Each row is a point. To make a cloud, some directions were put in groups of two or more. Within a group, all points are equally far from the middle, so they leave a hole (a ring in 2 directions, a hollow ball in 3). The other directions are filled evenly. Then the cloud was stretched, turned, moved and blurred a little. Count the holes, and give their numbers of directions, smallest first.
In the rows, zero is written as 100.

Cloud:
87  64
53  105
56  117
51  98
60  123
55  82
81  63
108  125
104  129
117  103
102  70
70  131
57  118
105  71
Holes: 1 (2)

Cloud, 13 rows:
110  57
57  113
131  142
130  83
103  95
65  139
136  85
89  126
96  110
90  155
125  133
96  62
84  70
Holes: 0

Cloud:
95  82
88  130
83  123
84  126
152  133
83  125
154  106
89  86
155  126
101  143
108  78
79  105
153  106
Holes: 1 (2)

Cloud, 19 rows:
109  72  93
99  112  108
123  130  114
74  62  137
113  65  96
132  110  136
115  73  125
54  99  95
120  129  98
118  121  152
66  133  124
125  62  78
129  127  88
69  143  94
46  97  115
73  83  73
70  66  140
58  120  88
65  121  164
Holes: 0

Cloud:
97  149  102
76  119  119
115  70  93
57  77  84
115  117  84
108  100  80
66  87  104
79  82  94
80  69  87
41  114  88
69  157  99
44  101  66
78  136  52
48  78  99
68  103  52
101  134  116
88  68  36
66  116  91
51  123  85
69  112  88
128  125  87
Holes: 0

Cloud:
70  45  99  128
62  46  101  98
98  52  101  80
126  80  71  140
67  122  74  121
136  74  77  108
81  88  95  114
79  118  92  113
53  71  81  74
126  94  84  120
105  67  89  76
138  129  112  103
100  72  86  145
95  48  121  101
153  101  105  132
63  88  81  96
82  87  156  117
66  83  86  149
112  115  108  67
96  78  141  147
143  119  140  126
144  135  94  96
93  77  145  153
89  54  55  109
70  107  88  121
131  81  115  55
62  59  63  103
66  57  118  111
Holes: 0

Cloud (31 x 4):
74  54  122  109
107  85  102  172
120  85  64  87
61  115  133  90
133  120  99  86
120  83  75  156
94  108  116  64
75  57  74  98
130  89  61  109
108  60  69  103
81  48  107  110
56  107  142  131
77  112  109  66
66  136  123  110
74  89  81  163
137  120  78  98
66  84  101  166
128  140  89  119
81  88  100  173
75  142  100  112
114  86  65  80
95  122  64  140
88  48  89  108
62  126  122  92
132  107  72  88
133  121  105  87
85  55  74  99
121  62  93  138
120  71  119  140
75  117  66  129
122  79  126  142
Holes: 2 (2, 2)

Cloud:
74  80  146  80  125  111
95  88  161  106  118  91
72  115  92  144  81  46
120  57  108  108  125  127
65  110  73  52  111  101
74  85  80  109  79  42
99  77  106  121  152  118
134  111  97  137  129  51
152  89  125  93  101  125
141  114  147  97  78  104
113  91  114  141  147  107
126  103  125  139  143  113
114  89  85  109  134  45
87  117  116  61  93  123
90  112  69  117  100  35
123  126  65  137  98  80
108  89  126  145  63  93
149  117  96  112  133  60
123  71  106  47  77  88
61  91  93  118  74  49
149  107  131  74  81  61
80  98  46  66  128  85
91  56  51  111  125  118
144  102  134  67  94  53
106  63  133  88  123  124
79  71  50  91  143  127
80  143  116  131  112  108
86  145  104  116  103  107
121  113  49  99  121  95
67  117  88  124  108  132
112  108  132  69  74  119
135  85  114  152  88  97
132  86  85  53  144  89
52  84  124  49  104  103
108  65  107  130  94  69
60  102  77  72  144  67
104  74  110  73  145  141
37  100  127  93  101  84
99  88  89  61  59  101
121  76  43  76  108  93
105  95  145  116  70  119
76  115  156  118  124  99
85  132  134  65  134  53
100  110  104  159  65  70
120  124  128  83  59  81
83  97  59  133  89  127
88  116  117  54  93  118
96  87  134  134  67  63
88  90  60  102  141  142
53  123  93  81  106  46
79  74  125  66  146  106
83  141  104  146  126  95
98  137  117  128  60  53
102  59  80  129  128  98
Holes: 2 (3, 3)
